Each row of a before or after table is a point. One or more steps were done to the points. Then noise was added and the rows were shuffled. The steps act on how far a point lies along the listed directions, d1 being the first. What was done? A step turns or swaps two directions, mirrors them in a line or flattens them onto one, adds a multiple of one to another, or multiplies one. Angles are multiples of 10 degrees, from the lower direction toward the higher: turns from -170 to 170, lines from 10 to 170 but not 90. Use the fewest steps. Two steps may share a direction if one is a turn and the other turns, adds or multiplies; they go together, in the order done. Otherwise the lowest direction goes first.
In the rows, 128 means zero.

Directions:
(1): [ 84 135  93]
(2): [153  94  90]
Before, 14 rows:
[[ 86 135  95]
 [122 136 164]
 [125 130 161]
 [134 139 132]
 [ 85 160 170]
 [ 47 160  89]
 [ 15 169  93]
 [147 117  93]
 [150 110 112]
 [107 161 188]
 [ 97 161 124]
 [124 119  19]
 [ 90 169 157]
 [191 110 104]]
After:
[[103 136 147]
 [ 54 144  94]
 [ 77 146  94]
 [139 122 124]
 [139 132 108]
 [166 128 118]
 [121 138 156]
 [126 126 149]
 [129 124 147]
 [133 137 129]
 [ 98 133 104]
 [112 149 119]
 [119 144  60]
 [108 146 134]]
Steps: multiply d1 by 0.7; multiply d2 by 0.4

Directions:
(1): [133  72 168 169 130  97 127  96]
(2): [167 111 114 147  74 143  81 155]
(3): [100 133 186 109 144 124  84 170]
(4): [102  73 127 120 124 179 162 158]
(5): [146 142 119 189 179 139 134 166]
Before (8 x 8):
[[173 167  79 147  51  84 146  52]
 [142 128 121  98 110 112 102 128]
 [101 108 168 102 112 113 141 119]
 [ 95 110 128 130 166 144 118 169]
 [100  88 206 146 144 115 100 146]
 [191 183  64 147 102 100 112  91]
 [149 104 137 118  90 115  91 184]
 [118 193 140 107 142  95  91 126]]
After:
[[152 142 113 125  78 105  86 103]
 [180 126 117 188 119 144  72 190]
 [133 140 111 125 116 113 169  95]
 [126  73 113  98  88 136 154 153]
 [185 148  98 235 116 143 117 185]
 [103 121 136  79  91 122 138  88]
 [ 82 116 136  86 139 113 123 112]
 [154 105  98 127 113 131 131 129]]
Steps: multiply d1 by 0; turn d2 and d4 by 60 degrees; turn d3 and d5 by -100 degrees

Directions:
(1): [151 102 120  77 145  84 126 166 128 157  75  88]
(2): [178 126 144 154  55 100 139 171 151 114 129 151]
(3): [ 74 118 152 101 143 107 105 183 116 105 137 186]
Before:
[[140 114 123 118 136 103 132 125 121 151 108  93]
 [174 146 118 167  79 126 132 119 132 126 139 131]
 [134 123 121 136 161 156 138 101 138 144 110 101]
 [123 114 109 106 144 101 128 135 125 155  96 102]
 [146 113 123  95 142 118 133 133 132 151 105 100]
 [122 109 120  98 130 106 140 132 120 152 104 111]
 [135 110 131 115 128 113 126 146 128 132 115 103]
 [160 114 118 137 114 126 132 116 153 142 103 105]
 [153 120 108 106 155 117 142 116 150 167 100  71]
 [143 138 122 145 123 137 144 119 113 122 140 111]
 [134 117 122  86 165 121 126 136 117 141  90 100]
 [155 152 126 150  90 135 152 116 128 129 147 114]
 [237 114 141 149   7  71 164 191 173 127 101 124]]
After, 13 rows:
[[188 156 109 182  78 143 139  92 135 135 139 111]
 [122 117 130 121 139 129 126 129 123 127 128 109]
 [187 148 125 190  49 151 166  89 157 117 153 127]
 [168 123 106 153 118 148 137  78 155 148 111  87]
 [160 138 117 149 114 139 149 110 117 128 135  93]
 [111 122 106 114 152 115 129 114 122 153 107 104]
 [124 122 122  93 175 133 125 124 114 139 100 101]
 [161 121 113 142 150 154 148  89 145 156 102  75]
 [137 120 119 106 150 138 135 105 130 150 116  97]
 [177 157 113 161  88 144 163  93 134 137 144  91]
 [138 122 117 130 141 124 134  99 122 150 117  86]
 [108 115 117 103 139 119 140 115 116 148 117 112]
 [166 130  94 127 158 142 152  71 152 174 109  49]]
Steps: flatten d1 and d2 onto the line at 130 degrees; multiply d3 by 2

Directions:
(1): [179 142 119 136  88 159  86 161 132 112  94 155 142 104 114 195  84  93]
(2): [145 108 184  99 100 136 153 124 166 183 117 101 136  94 198 156 123 154]
(3): [123  89 119 192 160 114 164 142 205  80 116 123 107 108 144 125  98 111]
(4): [151 184 135  96 119  94 119 138 129 115 104  75  89 149 153  76  74  93]
Before:
[[ 96  96 149  77 147 141 130  79 102 162 135 135 141 133 136 123 169 175]
 [137 228 145  29  99  86  91 113  37 162 113  83 112 197 130  41 127 108]
 [168 152  57 171 143 140  59 163 121  32 103 175 127 139  49 162  70  49]
 [162 163 168 103  83 122 146 134 167 163 109  69 113 104 197 101  91 111]
 [120 172  53 178 178  86 112 153 149  65 135 113  93 179  83  67 106  89]
 [141 169 129 109 105 130 104 126  92 120 109 113 103 142 111 111 111 112]
 [140 119 132 149  91 149 129 122 132 134 125 148 177 111 139 182 136 120]
 [163 158 111  77  95 135 109 133  55 137 134 106 119 150 108  95 127 119]
 [118 179 118  86 125 106 105 116  94 149 137  90 132 163 121  77 133 135]
 [ 80 162  90 120 137 116 139 113  60 114 131 135 118 162  91  73 140 135]
 [149 170 141  56  92 134  90 108  73 158 116 132 117 138 156 102 104 111]]
After, 11 rows:
[[160 208 142  91 116  65 119 145 139  98  74  55  72 172 165  37  49  62]
 [154 133 116 122 127 106 155 140 132  99 123  76  87 139 144  64  94 106]
 [119 148 137 122 130 111 135 116 121 118 117  92  90 143 130  81 118 123]
 [133 187  90  96 123 125  81 133  80 159 150 130 140 171  92 115 157 137]
 [127 142 134 108 141  99 137 110 145 110 115 101  81 137 178  56  80  96]
 [151 179 117 114 120 105 104 140 143 115 107  83 117 145 139  95  75 100]
 [ 66  99 112 124 195 105 148  84 104 127 179 133 134 162 102  72 196 162]
 [131 174 151  88  94 123 135 116 110 174 134  86 124 131 155  80 139 129]
 [156 108 126 129 133 145 109 129 166  89  78 136 116 107 139 162  70 101]
 [102 100 125 172 133 123 166 106 155 118 143 131 159 124 145 134 153 130]
 [132 166 102 130 105 127 129 146 110  99  89 128 110 129 121 122  74  98]]
Steps: turn d1 and d4 by 160 degrees; turn d3 and d4 by -140 degrees; multiply d2 by 0.4

Directions:
(1): [203 141 141 148 149 150 154 188 159 170 121 160  80 125 101  73  99 144
 182 128 104 132  87 115 139 173 155 133 141  82 118 102]
(2): [156 164 140 128 161 130 104 112 174 151 200 125 186 182 138 125 181 133
  80 125 132 100 115 105 190 169 136 157 168 153 127 110]
(3): [ 96  85 144 142 147 132 122 194 130 191 142 103 162 109 143 184 123 165
 150  76  86  88 139 109  80 155 131 143  97 175  90 120]
(4): [167 109 123  74 157 144 134  98  87 157  80 159 164 179 107 163 141 138
 114 116 144 125  78 132 104 151  77 147 111  74  90 189]
(5): [174 152 115 116 141 119  80 149  99 150 141 126  61 124 131 100 154 127
 138  78 221  69 139 131 104  85 100 122 140 172 112 133]
(6): [162 170 108 144  66 146 172 140  78 135 162 112 168  58 121 163 115 112
 114 173 177  76 107 124 146 149 147 147  81 108 116 118]
Before (12 x 32):
[[111 141 114 141 112 120 144 116 149  96 137 110 105 114 126 105 100 123
  127 144  93 146 157 137 126 125 162 132 129 132 157 117]
 [ 93 121 122 164  73 148 158 145 115  88 127 135 103  67 149 126  75 122
  159 162 110 149 152 144 142 122 167 117 108 117 160 111]
 [113  90 137 116 129 133 163 145 105 146 104 134 157 113 123 172 100 126
  144 123  84 131 126 131 123 139 134 129 106 109 113 145]
 [100  79 126 139 121 138 147 147 125 143 113 104 172  66 114 164 104 155
  137 109  89 129 114 117  93 132 153 129  89 133 111 135]
 [190 160 102 106  99 156 136 147  81 129 106 139  78  89 111 109 133 141
  152 134 209  82 114 154 103 107 117 122 107 111  96 125]
 [ 44 119 119 177 118  97 110 139 160  78 122  98  75 108 151 102  95 134
  139 116  71 171 222 144 101  82 154  71 135 191 187  80]
 [173 156 119 129  92 132 106 162  86 157 127 135  62  98 134  93 134 119
  150 117 201  73 130 146  86  91 107 124 108 119  97 142]
 [146 142 148 149 157 136 133 155 192 190 204 108 214 159 127 127 162 139
  100 135  90  88 102  99 195 204 153 168 136 149 114  81]
 [166 171 127 145 115 122 146 149 143 144 164 135 146  86 105  99 126 108
  107 157 150  99 133 127 162 129 168 153 133 126 131  99]
 [111  96 119 125 123 119 147 152 124 126  88 141 110 101 120 143 110 146
  153 124  80 162 126 124  95 129 120 126 108 102 132 145]
 [108 131 106 110  84 123 140 122  73 124  92 126 139  98 128 162 112 128
  127 135 136 124 118 134 111 121 123 134  96 120 114 162]
 [109 136 108 145 103 147 148 108 117  94 104 115 113 129 125 130 120 123
  119 153 108 146 149 125 132 139 132 123 120 122 142 131]]
After:
[[126 136 109 138 126 140 126 114 124  99 100 121  70 151 121  99 129 124
  128 127 122 148 149 132 127 126 121 115 144 135 144 134]
 [105 216  67 157  40  88 104  69  67  15 152  88  53  62 150  87 125  75
   83 172 247 111 224 168 138  15 130  69 125 186 205  93]
 [ 94 109 145 149  75 145 186 139 133 134 108 130 178 100 133 150  93 130
  138 183  46 162 113 136 113 163 155 140  85  56 116 130]
 [109  79 140 101 163 119 120 149 111 152  96 132 118 140 132 153 119 136
  145  76 103 125 144 134  99 109 111 118 126 146 110 154]
 [ 72  70 124 114 147 115 101 107 134 115  96 105 144 109 126 145 129 148
  125  78 108 152 141 127  83  86 123 109 120 164 123 149]
 [107  90 138 127 115 165 194 144 153 125  75 143 171 119 111 145  93 165
  160 175  27 178 101 138 116 181 159 126 104  62 112 117]
 [ 90 101 127 110 121 121 132 118 119 119  65 145 121 143 127 135 109 138
  142 123  73 178 124 132 109 125 124 123 126 111 125 163]
 [129 104 109 116 128 112 124 165 101 140  97 131  81  95 123 142 125 148
  155  94 132 121 134 125  79 105 103 120 104 135 120 146]
 [ 65 101 126 137 111 126 108 103 139  58 101 144  62 121 159  93  97 115
  151 136 106 186 177 155 135  79 141  94 148 133 177 131]
 [104 114 150 129 184 114  81 124 202 170 195 104 196 203 147 125 187 139
   88  92  99 103 138 108 171 159 119 149 163 193 121  98]
 [ 97 117 151 138 154 112 135 116 199 121 129 143 162 146 111  96 126 123
  106 146  58 177 148 130 159 130 167 140 162 125 150 108]
 [122 153 105 133 114 111 119  98 133  85 138 113  73 122 131  84 116 111
  119 133 141 140 168 145 123  94 145 126 148 145 165 128]]
Steps: add 1 times d4 to d1; turn d1 and d3 by 50 degrees; multiply d6 by 1.6; turn d5 and d6 by 130 degrees

Directions:
(1): [ 78  94 151 151 145  88 147 149 152 133 111 117 110  99 186  76 117  75
 132 159 154 117 136 107 111 149 117 144 116  86 188 131 148 127  81  74
  77 177 183 147 161 129  85  87 147 115  88 148 150  55  56 140 115 108
 157 108  88 165 134 176 135 137 114 162]
(2): [154  35 117  90 161 112 180 137 150  87 160 122 141 133 144 102 119 139
 108 124 154 140 110 198 117 166 144 117 136  86 113 118 180 123 121 194
 151  75 121 133 123 102 104 159 125 100 141 126 180  72 102 167 129  85
 100 181 115 128 159  74 105  59 137  90]
(3): [137  78 115 126 112 115 137 102 125 180 128 113 121 158  94 112  94 139
  61 121 105 158 155  97 159 101 138 118 194 127 126  62 109 156 132 102
  96 165 167 126 105 141 132 137 126 109 131  42 138 148 116 204 114 192
 122 137 122 177 135 128  62 125  50  93]
(4): [ 56 112 198 123  85  90 103 164 124 127  94 191 132 165 141 143 178 167
 101 149  77 161 104 117 150 154 104  85 157  62 183  91  95 137 152 133
 134  95  77 119 142  90 133 142 107 107 146  73 184 139 119 108 106 115
 151 141  98  95  87 123 149 146 152 161]
Before, 12 rows:
[[ 84 134 176 126 143 105 117 162 158 108 121 134 138 126 176  92 120 123
  145 137 151 124 126 137 140 133 124 117 120  97 171 105 158  98 111 110
  113 141 118 146 160 117 110 121 129 121 118 151 129  89 102 123 121 113
  144 130 108 122 126 149 146 136 120 128]
 [178  95 108  94 152 142 163 132 125 106 158 113 150 140 123 154 140 148
  129  88 144 125 110 213 109 132 152 121 126 135  66 135 155 122 160 210
  188  65  81 114 118 129 141 168 117 118 161 154 129 145 165 128 139  93
   79 175 147 104 154  71 131  79 143  70]
 [140 202 116 150 100 166  77 113 115 154 123 143 127 128 112 175 135 140
  133 128 113 125 125  97 128 102 127 127 119 169 120 151 103 132 149 108
  129 167 110 116 100 155 173 127 104 150 142 123  72 193 188  86 152 152
  135  89 155  93 115 150 141 181 132 139]
 [158 145 122 124 143 141 124 133 139 107 134 115 144 110 135 132 134  95
  166 134 167 116 114 133 101 154 128 156  88 160 111 153 141 111 112 119
  148 126 138 140 139 134 111 109 139 143 125 174 116 109 123 111 142  93
  129 126 148 125 137 126 154 130 160 130]
 [103 153 130 153 138 104 100 147 122 145 131 127 125 121 129 123 122 112
  152 127 139 118 134 105 120 128 127 155 120 120 150 132 125 122 107  88
  125 137 139 144 143 137 109 112 125 146 102 159 132 123 100 115 140 137
  162  97 113 130 124 169 139 145 121 157]
 [178  65 107  98 144 157 170  97 139 109 149 102 141 128 110 122 127 158
  115 100 135 125 142 175 123 133 128 130 116 143  81 124 158 122 137 190
  165 112 121 131  98 124 113 150 127 110 163 127 138 125 143 158 133 129
   93 153 141 111 139  86 101  90 135  97]
 [107 162 124 141 133 152 125 123 122 110 124 123 113 109 145 135 138 110
  175 127 146 103 114 131 119 132 124 156  91 144 134 168 144 116  90 119
  132 130 124 138 141 126 127 101 152 153 101 191  88 114 112  72 145 105
  142 113 107 146 109 156 171 142 157 154]
 [ 82 148 160 128 112 106 114 134 115 145 140 151 121 156 133 127 157 147
  117 138  89 126 128 104 138 133 112 114 128 111 157 116 109 141 153 126
  125 119 113 134 141 115 147 142 135 125 143 107 136 121 130 117 110 138
  147 136 136 112  94 121 123 143 129 149]
 [ 49 192 188 185 108 100 102 162 117 142  89 150  95 111 178 107 170 115
  170 173 107 121 116  72 138 143  93 131  96 134 197 157  87 115 121  55
   91 164 135 158 178 124 112  82 136 151 105 163 121 127 105  54 113 131
  188  79  91 124 103 198 189 191 155 205]
 [ 57  22 177 126 138  44 151 174 159 110 120 163 120 146 184  73 157 138
  100 158 109 163 128 160 160 181 103  92 170  27 191  77 139 152 120 124
  108 129 137 127 155  76  90 156 124  77 120  69 219  88  44 168 109 104
  138 172  83 136 116 121 106 115 107 147]
 [148 179  85 128 139 173 126 108 126 101 157 113 130 118 139 141 102 109
  182  95 147  92 124 141 105 115 141 131  97 177  92 165 135 122 141 153
  143 134 119 126 140 157 144 134 121 155 134 189  82 145 173 112 143 105
  118 109 161 108 138 118 146 130 150 133]
 [172  96  76 125 164 134 164 108 151 124 160  96 138  83  96 108 104 129
  113 121 178 133 140 160 116 114 161 154 133 147  97 135 147 123 123 162
  128 138 156 121 116 149 120 118 141 124 132 121 121 123 125 180 122 126
   91 154 128 156 164 123  77 108 109  78]]
After:
[[129  56 110 112 141 127 168 109 134 126 142 110 116 139 127 105 106 130
  102 119 142 139 122 153 139 137 142 137 152 111 127 104 162 137  89 142
  123 124 148 139 119 119 115 130 148 116 114 116 136  93  84 161 133 130
  119 158  90 184 134 118 102  93 100 101]
 [ 82  14 178 120 147  61 187 172 150  95 135 147 114 139 192  61 151 145
  105 166 132 159  94 174 138 200 119 100 144  52 182 106 160 120 115 153
  117  86 132 163 162  80  76 138 125  93 131 113 222  46  54 146 105  85
  145 172  60 140 148 108 127  78 141 133]
 [168  89 111 116 135 127 140 116 141 141 138 103 140 136 111 116 106 106
  110 128 152 143 131 120 124 141 138 145 141 150 109  99 134 132 116 109
  127 144 167 140 120 139 109 121 136 123 130 105 134 116 110 176 131 135
  120 144 141 162 148 116  99 118 102  97]
 [172 102  64 109 146 159 159  91 135 119 175  94 131 139 121 115  70 119
  126  87 147 116 137 152 121 111 158 122 146 163  79 116 148 138 139 164
  131 139 148 127 121 158 136 153 121 130 140 131 108 131 153 186 135 132
   99 139 153 146 161  95  87  95  97  88]
 [ 78 117 179 126 132  97 114 158 156 128 115 137 135 140 166  89 115 132
  119 138 136 136 135 122 154 125 125 110 145  90 177  77 146 109 115  99
  102 152 126 145 155 118 112 124 125 114 120 113 139 100  99 145 113 134
  145 132 102 135 122 149 127 139  96 120]
 [113  94 129 131 151  90 128 153 135 127 147 129 132 129 137 109 120 124
  132 125 147 130 123 142 119 152 135 142 132  89 148 118 151 124 105 125
  137 105 134 146 139 119  96 131 121 129 112 146 168  94  83 140 137 115
  149 127 102 130 138 138 124 106 124 136]
 [182  90  96 102 151 152 147 125 144  91 166 130 145 125 136 141 124 147
  122 121 159 132 100 196 105 150 148 119 115 122  94 155 179 119 135 197
  165  96 100 123  95 124 141 164 104 119 156 141 131 115 155 126 158  86
   96 154 142  90 159  80 118  88 153  92]
 [148 187  88 156 142 151 120 107 135 143 134 104 130  69  92 133 118 116
  149 126 164 115 148 111 116  90 146 167 108 180 109 163 109 119 128 117
  117 171 152 118 126 167 137  90 145 151 121 147  75 163 149 126 125 143
  116 109 141 143 138 166 113 166 124 118]
 [  7 154 208 174  91  63  78 176 132 148  74 187 105 139 177 114 187 128
  140 170  72 146 139  76 169 145  75 100 146  69 221 102  71 151 133  49
   88 180 125 121 172  97 121 116 126 114 105  86 160 156  79  91 108 137
  180 103  97 115  66 191 158 208 123 212]
 [ 90 132 159 118 123 105 127 142 121 127 148 151 126 154 141 123 160 149
  121 138 100 125 120 126 130 146 116 113 121 100 153 123 126 137 152 145
  135 101 105 135 142 107 140 148 134 120 145 118 149 104 125 117 112 120
  140 148 135 107 101 107 124 125 144 143]
 [171 162  96 137 111 155 117  95 101 191 128  95 129 150  77 167 115 139
  105  83 109 129 153 115 139  67 149 133 162 193  71 105  89 146 166 118
  138 157 128 109 104 174 169 137 123 138 147 102  70 219 187 146 129 190
  100 121 162 147 134 132 103 149  70  79]
 [159 157 109 139 111 177 119  81 116 159 120  99 126 124  87 145 127 142
  130 100 110 113 166  99 136  87 115 145 115 195  92 130 104 131 142 117
  136 178 138 128 100 157 139 118 133 136 150 124  79 184 170 130 132 185
  120  98 156 121 112 143 116 161 112 128]]
Steps: add 0.3 times d1 to d4; turn d2 and d3 by 150 degrees

Directions:
(1): [144 179 189 146 149 109  85 113 112 117 143  96  63 216 115  92 116  58
 115 119 140 164 122 161  93  92 126 109 189  93 122 160 144 117 109 144
 123 164 161  84  44 126  95 116 103 120 107 126 118 104 171 118 124 111
 108 173 120 116  96 102  83  88 153 113]
(2): [159  83 163 149 137  90 109 114  93 145 136 117 109 145 129 130 130  73
  98  77 106  99 150  93 139 171 180 118 153 173  76 160 158 125 163 135
 143 119  63 125 135 156 151 136 151 195 133 188  58 167 156 132 145 139
 128 142 109  92  84 127 193 184  90  92]
(3): [104  67 104 133 179 140 123 156 150 118 138 151 135 146  93 138 128 103
 131 110 100 129 172 170 124 106 173 144 119 159 140 119 106  96 124 114
 148  97  86 173 121  93 128 169 179 151 139  91 138 109 151  79 204 155
 156 207 111 107 150  87  31 153 166 166]
(4): [175  96 101 175 120 118 117  91 143 150 114 120  89  74 177  83 166 142
 139 148 115 209  99  92  99 117  86 148 117 114  85 128 151 120 160 117
 150 143 103 132 145 175  43 106 139 173 164 147  92 102 108 127 129 103
 117  99 120 105 155 108  75 165 202 168]
(5): [167 115 136 169 106 106 150 177 118 115 109 120  53 164 135 155 145 152
  87  78 143 125 101 111 167 101 156 157  92 100  97 146 100  70 112  88
 150 102 128 133 129 121  67 133 128  98  50 160 157 119  76 121 152 117
 183 154 152 135 210 163 155 114 111  84]
Before (13 x 64):
[[159 103 107 146  73 107 148 116 101 143 116 141 144  76 179 161 165 177
  112 100 151 103 113  56 172 162 130 129  76 131  79 134 131 142 154 113
  134 113 111 131 196 157 121 111 113 142 109 192 105 169  65 158  95 115
  138  54 154 140 143 191 249 152  57  89]
 [ 94 195 136  93 128 150 133 137 139 122 132 122 164 162 113 141 106 139
  143 161 155 120 127 178 132 111  97 106 116 103 184 121 102 149  81 145
  112 137 191 109 111  95 164 125  95  72 125  82 187 107 130 132 107 121
  111 129 138 152 132 125 117  69 120 126]
 [120 152 125 118 144 147 134 121 154 126 118 130 140 103 132 109 124 154
  143 166 134 154 121 137 116 115  87 135 135 124 150 110 121 125 119 123
  134 136 155 111 117 140  95 120 121 105 153  99 139 102 123 121 132 113
  124 108 110 137 134 117  64 122 158 167]
 [123 139 142 121 132 118 106 108 131 140 134 118 140 122 135 111 126 104
  140 128 107 116 118 122 125 133 123 113 152 139 148 126 149 163 136 151
  126 139 131 113 128 143 153 116 117 153 163 128 103 130 132 154 106 129
  108 113 125 114  81 118 144 136 131 124]
 [144 157 160 127 117 119 128 127 102 108 131 121 102 175 125 135 112 114
  104  97 149 131 118 116 146 129 144 127 124 128 126 140 109 124  99 109
  132 132 136 108 113 140 114 132 130 123  96 145 146 130 121 129 114 117
  146 132 153 139 126 152 158 129 106 104]
 [120  96  75 144 124 125 140 145 160 141  96 153 163  53 156 141 151 177
  138 138 111 126 121  97 143 137 120 162  64 136 125  99 115 119 147 112
  144 102  97 164 174 128  99 144 157 148 129 145 135 114  83 134 137 130
  168 101 120 123 190 131 127 161 151 149]
 [ 95 138 117  94 119 161 136 115 134 137 134 128 196  82 134 150 108 153
  154 145 133  99 137 105 125 158 115 112 126 146 136 122 140 180 124 139
   93 126 129 125 162 138 185 115 122 127 170 135 117 167 135 157  93 138
  125  97 131 144 100 141 170 148  98 142]
 [140 173 158 117 111 112 110  92 113 148 141  97 120 134 134 106 111 110
  126 140 123 122 115 109 114 139 118  97 161 124 123 137 159 164 145 159
  118 159 157  74 131 132 144 104 103 130 138 163 113 154 166 168  78 116
   87 108 107 139  61 150 183 124  98 103]
 [135  88 101 148 128 115 146 152 134 135 112 130 149  85 143 141 149 151
  110 108 118 106 111  95 155 146 139 145  87 150 114 123 112 117 133  85
  140 117  94 163 178 133 134 146 137 151 122 152 108 145  99 137 150 135
  164 127 136 125 149 132 155 162 111 135]
 [146 130 139 161 113 118 133 134 126 137 125 118  84 133 144 124 132 146
  113 124 138 134 104 129 151 119 122 135 128 105 107 143 127 124 121 124
  140 120 142 123 136 124  93 146 110  91  98 135 117 112 101 140 116 117
  130 108 141 131 167 142 133 111 121 110]
 [141 135 135 125 101 119 129 115 110 137 123 129 162 108 142 143 129 132
  116 131 128 103 113 117 119 159 119 114 160 146 129 133 141 146 139 142
  112 145 122 102 150 142 157 112 111 159 137 140 101 154 139 159 105 130
  109  96 125 138 107 149 179 139  93 110]
 [137 146 132 127 104  99 143 141 101 138 127 122 114 139 128 142 125 137
  110 101 146 103  97  97 145 144 140 130 120 119 106 138 146 121 144 125
  141 109 124 114 151 130 135 122 121 138  98 173 125 142 115 170 109 127
  141  80 134 137 135 158 202 134  88  84]
 [112 135 136 130 147 129 128 124 144 116 151 139 157 130 122 135 116 125
  138 125 114 110 147 137 130 132 139 133 127 138 149 129 116 132 138 128
  107 128 127 144 129 132 162 138 120 121 148 112 115 133 134 124 118 126
  114 134 126 128 114 108 127 128 127 140]]
After:
[[133 120 135 155 126 123 133 147 129 129 129 125  88 144 129 134 128 141
  111 117 132 126 119 143 153 111 138 138 124 111 115 141 116 113 115 119
  144 111 134 134 133 109 101 162 122  87  95 121 128 111 109 127 137 124
  139 134 139 130 179 135 113 109 123 114]
 [142 146 141 132 117 114 112 110 130 142 125 112 118 116 151 107 135 118
  136 129 115 129  98 109 127 127 110 123 144 121 139 127 148 153 135 144
  128 140 142 110 128 152 125 104 107 144 149 137 108 125 112 161  96 115
  112  99 134 117 100 131 155 131 135 121]
 [171 165 155 146  96 101 118 104 112 147 129  92  77 135 152 104 128 128
  111 125 131 143  93  93 124 122 116 117 144 103 101 145 154 141 145 137
  132 154 157  76 137 143  97  96 102 125 111 182 116 142 135 167  83 104
  107 107 118 140 100 161 187 125 108  93]
 [100 177 144  97 143 151 141 136 142 118 124 132 157 128 112 127 104 147
  139 160 141 115 130 149 133 124 102 125 140 129 169 110 112 131 103 130
  119 133 173 105 108 120 138 127 109  82 133  97 155 118 130 128 121 126
  125 113 116 151 119 130 105 105 116 143]
 [108 173 170 100 131 123 127 143 104 126 139 114 153 195 100 156  98  98
  114 115 147  75 143 157 154 142 150  98 135 135 156 145 116 144  94 150
  119 126 156 102 114 101 200 136 106 100 107 123 149 143 147 138 116 132
  124 145 133 135  99 139 190  93  64  80]
 [ 94 113  69 121 131 139 144 155 168 133 102 162 189  64 140 150 138 180
  150 152 115 111 133 123 143 135 119 157  69 136 156  86 106 127 135 117
  135 103 116 167 168 107 124 153 154 125 132 116 159 113  92 131 136 138
  165 107 122 133 185 129 111 141 146 156]
 [164 128 130 148  89 112 136 118 112 139 112 124 130 102 158 137 142 144
  110 123 131 125  93 102 125 147 115 130 147 133 110 135 140 129 142 125
  121 143 119 103 154 153 114 107 112 160 124 152 104 143 116 157 107 116
  117  94 131 138 141 154 172 141 111 110]
 [130  86  86 145 135 125 143 148 146 134 110 134 157  74 144 133 152 155
  123 127 118 121 109 104 143 134 129 148  81 145 123 112 109 116 131  86
  139 121  97 169 180 132 124 147 141 149 133 134 116 134  99 131 153 136
  160 129 133 127 157 120 119 159 136 157]
 [124 132 128 115 101 146 137 118 123 141 126 119 165  86 150 148 118 157
  135 128 137 106 118  79 135 159 115 119 119 137 110 134 144 165 131 131
  100 122 123 118 168 153 159 103 115 128 149 167 108 170 117 167  88 128
  133  86 136 144 114 157 199 152  90 120]
 [169  78  83 170  79 109 155 134 117 135 108 147 117  76 182 162 181 193
  111  95 148 134 105  68 174 128 133 154  50 116  73 124 112 107 145  88
  151  99 107 150 199 147  71 122 132 137  93 177 130 141  45 133 131 114
  165  82 157 137 203 180 187 153  97 109]
 [124 136 141 134 138 119 126 113 134 122 149 133 151 126 131 129 119 126
  134 125 115 114 142 121 131 141 135 131 129 135 138 137 126 135 144 130
  107 133 124 138 131 146 160 132 116 127 152 125 102 139 134 133 109 123
  106 121 122 127 104 110 145 131 122 134]
 [154 118 121 147 114  97 143 149 112 139 121 125  91 133 135 136 139 142
  109  96 139 127  96  94 142 126 142 147 107 118  94 141 140  99 143 111
  160  98 107 131 156 134  98 129 140 149  97 175 126 127 104 153 133 126
  156  96 133 128 168 146 164 148 119  96]
 [152 133 152 141 123 117 122 128 108 110 133 122  92 174 126 129 120 107
  100  91 135 142 123 117 140 128 156 133 120 136 116 143 109 112 107 104
  146 127 116 118 117 142  99 139 145 142 103 148 136 124 122 119 136 121
  152 148 147 126 132 139 134 147 124 114]]
Steps: turn d2 and d4 by 60 degrees; turn d3 and d5 by -40 degrees
